Each row is a point. Each copy is the shape, with its points in the same order, stretched, turned, moved and blurred by noise. Say if it was mirrored as well.
In the rows, zero is written as 128.

Shape, 5 rows:
[[125 128]
 [140 103]
 [ 70 160]
 [158 103]
 [108 163]]
Copy 1, 5 rows:
[[142 127]
 [107 136]
 [189  85]
 [101 150]
 [183 120]]
Copy 1 is: mirrored
Copy 2:
[[127 146]
 [148 145]
 [ 71 133]
 [161 143]
 [ 97 117]]
Copy 2 is: mirrored
Copy 3:
[[121 127]
 [127  95]
 [ 81 189]
 [148  89]
 [122 172]]
Copy 3 is: only turned

Shape (8 x 3):
[[150  94 168]
 [189 100 152]
 [136 135 131]
 [109 180 120]
 [107 193 116]
 [142 120 123]
 [129 141 136]
 [117 142 110]]
Copy 1, 8 rows:
[[ 95  66 121]
 [ 83  65  70]
 [102 129 109]
 [ 99 197 125]
 [102 209 120]
 [117 112 103]
 [102 140 119]
 [119 154 126]]
Copy 1 is: mirrored
Copy 2 (8 x 3):
[[113 128 174]
 [ 81 143 163]
 [125 132 119]
 [161 147  80]
 [166 152  68]
 [112 124 124]
 [137 135 121]
 [134 122  95]]
Copy 2 is: mirrored

Shape, 7 rows:
[[149 108 126 113]
 [106 187 167 110]
 [ 95 123 123  90]
 [135  86 168 147]
 [124 184 126 108]
 [160  93 122 184]
 [145 141 168 131]]
Copy 1 (7 x 4):
[[127 129 108 116]
 [ 90 139 208 141]
 [144 145 159  78]
 [131  66 127 112]
 [109 168 174 148]
 [158  88  87 167]
 [ 96 106 153 142]]
Copy 1 is: mirrored
Copy 2 (7 x 4):
[[106 119 105 138]
 [159 109 127  73]
 [ 91 137 102  84]
 [ 97  83 152 147]
 [158 137 108  90]
 [114 119 166 186]
 [141  90 133 128]]
Copy 2 is: only turned

Shape (10 x 6):
[[104 117  95 118 143  83]
 [107 126 123 201 131  78]
 [102 110 118  86 131 132]
 [136 120  67 108 106 129]
 [150 122  89  92  47 100]
 [115 121 156 145 104 119]
 [ 79 148 120  90 129 120]
 [126 136 142  93 150 166]
 [184 136 143 127 147 142]
 [ 86 118 162  92 156 150]]
Copy 1 (10 x 6):
[[158  85 109 138 129  74]
 [189 143 136 189 107 104]
 [113  78 126 120 127 114]
 [141  87  63 122  96 112]
 [102 100  24 140  75  69]
 [124 136 131 155 109 121]
 [106  87 109 142 170 116]
 [106 120 127  86 146 150]
 [138 169 110  64 102 132]
 [105 101 167 116 157 138]]
Copy 1 is: only turned
Copy 2 (10 x 6):
[[114 166 110 170 104 109]
 [126 103 179 210  89  94]
 [ 95 147  96 116 124 137]
 [138 170 111 112  89 157]
 [161 165 122  60  65 112]
 [113  98 162 125 102 108]
 [ 78 164 135 132 127 124]
 [ 98 139 134 111 170 159]
 [166 116 152 119 178 147]
 [ 58 118 117 123 162 143]]
Copy 2 is: only turned
Copy 3 (10 x 6):
[[137 117 128 161 162  84]
 [173 113  89 178 176 144]
 [100 142 146 136 110  99]
 [137  94 143 102 135  86]
 [129 110 187  89 154 138]
 [135 147 119 152 126 158]
 [ 97 162 125 137 149 103]
 [127 168 115 126  96  96]
 [190 152 124 127 112 107]
 [ 96 178 121 160  92 113]]
Copy 3 is: mirrored

Shape, 13 rows:
[[ 89 120 129 136 144 172 114 130]
 [180 131 136 132 105 159 150 106]
 [120 133  94 105 120 168 126 131]
 [155 166 145 135 161 142 160 113]
 [ 91 124 116  86  90 172 143 127]
 [104 119 154 158  86 129  88 182]
 [ 87 160 171  92 134 126 107 158]
 [162  79 129 141 170 107 168 123]
 [132 112 117 132 121  98 133 101]
 [122 154  66 175 165  95 152 110]
 [107 118 130 188  75 108 129 109]
 [180 130 164 147 124  86 163 180]
 [118 146 140 105 117 158 162 142]]
Copy 1 (13 x 8):
[[ 99  89 136 126 124 170 129 144]
 [148 170 152 152 120 160 109  96]
 [129 126 123 133 130 171 148 132]
 [144 142 129 107 123 140  90  59]
 [107 122 146 120 137 175 172 150]
 [ 68 139 121 112  82 145 134 189]
 [107  96 119  47 109 154 143 138]
 [177 132 169 157 119  94  92 121]
 [129 113 156 143  97 115 148 103]
 [120 114  97 148 125  90 142  66]
 [ 65 154 162 152  78 121 157 121]
 [153 187 130 101 108  93  90 124]
 [123 148 140  92 141 157 130 114]]
Copy 1 is: only turned
Copy 2:
[[113 120  96 171 154 151 128 130]
 [180 159 132 135 118 159 159 157]
 [141 124  90 171 110 129 118 149]
 [172 164 117 123 175 144 133 182]
 [110 119  59 158 100 115 161 147]
 [133  80 169 139 116  87 161  95]
 [120 109  73  99 157  70 150 122]
 [139 111 141 100 152 195 127 183]
 [ 97 135 148 117 125 135 124 162]
 [103 146 175 173 161 135  71 215]
 [ 87 135 198 161 122 121 175 147]
 [201  90 186  80 133 111 165 172]
 [154 123  82 145 131 115 166 166]]
Copy 2 is: mirrored
Copy 3, 13 rows:
[[ 97 112 112 107 118 167 113 121]
 [160 134  83 134 176  98 116 118]
 [110 101  88 105 147 130 158 116]
 [164 159 112 105 114  95 108 102]
 [135  87  84 107 164 179 165 153]
 [139  73 166 190 125 169 122 121]
 [170  70 164 106  95 157 129 140]
 [110 184 153 139 188  90 126 120]
 [126 144 124 147 147  98 148 161]
 [ 99 206 107 135  85  82 169 109]
 [142 157 111 201 126 151 126 164]
 [191 146 190 182 162  93 139  90]
 [171 116 109 105 148 149 144 121]]
Copy 3 is: mirrored
